Each point is reached from the start by the listed moves, each made 0, 1 or 2 times, or once backwards (-1), plus a little noise. Say if it took an odd or an even number of moves. Then give how often each move was made.

Moves:
(1): [ 0.46 -0.03 -0.21  0.18  0.09]
(2): [-0.15  0.25 -0.02  0.38 -0.02]
Start: [-0.10 -0.27  0.03 -0.22 -0.01]
Points:
[ 0.04 -0.53  0.05 -0.60  0.00] -> odd (0, -1)
[ 0.55  0.16 -0.45  0.87  0.13] -> even (2, 2)
[-0.86  0.27  0.18  0.37 -0.14] -> odd (-1, 2)
[-0.27 -0.04  0.03  0.17 -0.03] -> odd (0, 1)

Moves:
(1): [ 0.08  0.16  0.08  0.02 -0.03 -0.09 -0.04 -0.13 -0.05 -0.12]
(2): [-0.05  0.12 -0.02 -0.08  0.07  0.05  0.11 -0.06  0.16 -0.06]
(3): [-0.13 -0.10  0.20  0.11 -0.07 -0.12  0.04  0.06  0.12 -0.01]
(4): [-0.07  0.04  0.09  0.25  0.18 -0.06 -0.34  0.06  0.12 -0.13]
(5): [ 0.27  0.01  0.11 -0.08  0.10 -0.01 -0.06 -0.04 -0.03  0.04]
(6): [ 0.05  0.11  0.21  0.09  0.01  0.20  0.00 -0.03  0.21  0.05]
(7): [ 0.07 -0.03 -0.02  0.14  0.14 -0.01  0.09  0.02  0.09  0.01]
(8): [ 0.00  0.13 -0.09  0.01 -0.17  0.04 -0.06 -0.03  0.12 -0.13]
(9): [ 0.09  0.02 -0.22  0.01 -0.10 -0.01  0.00 -0.28  0.13  0.14]
Start: [ 0.08  0.20 -0.11 -0.03  0.00 -0.04 -0.04 -0.11  0.05  0.12]
Points:
[ 0.17  0.31  0.91  0.67  0.41 -0.21 -0.88  0.21  0.25 -0.24] -> even (1, -1, 1, 2, 1, 1, 0, 0, -1)
[ 0.13  0.85 -0.19  0.70  0.36  0.21 -0.44 -0.43  1.38 -0.31] -> even (0, 2, 0, 2, 0, 1, 2, 2, 1)
[ 0.15  0.97  0.18  0.42  0.35 -0.03 -0.55 -0.69  0.86 -0.31] -> even (2, 2, 0, 2, 0, 1, 0, 0, 1)
[ 0.52  0.46 -0.53 -0.35 -0.07  0.40 -0.06 -0.76  0.50  0.55] -> even (-1, 1, -1, 0, 1, 1, -1, 0, 2)
[ 0.63  0.88  0.46  0.31  0.59  0.17 -0.12 -0.76  0.88  0.05] -> odd (2, 2, 0, 1, 1, 2, 1, -1, 1)
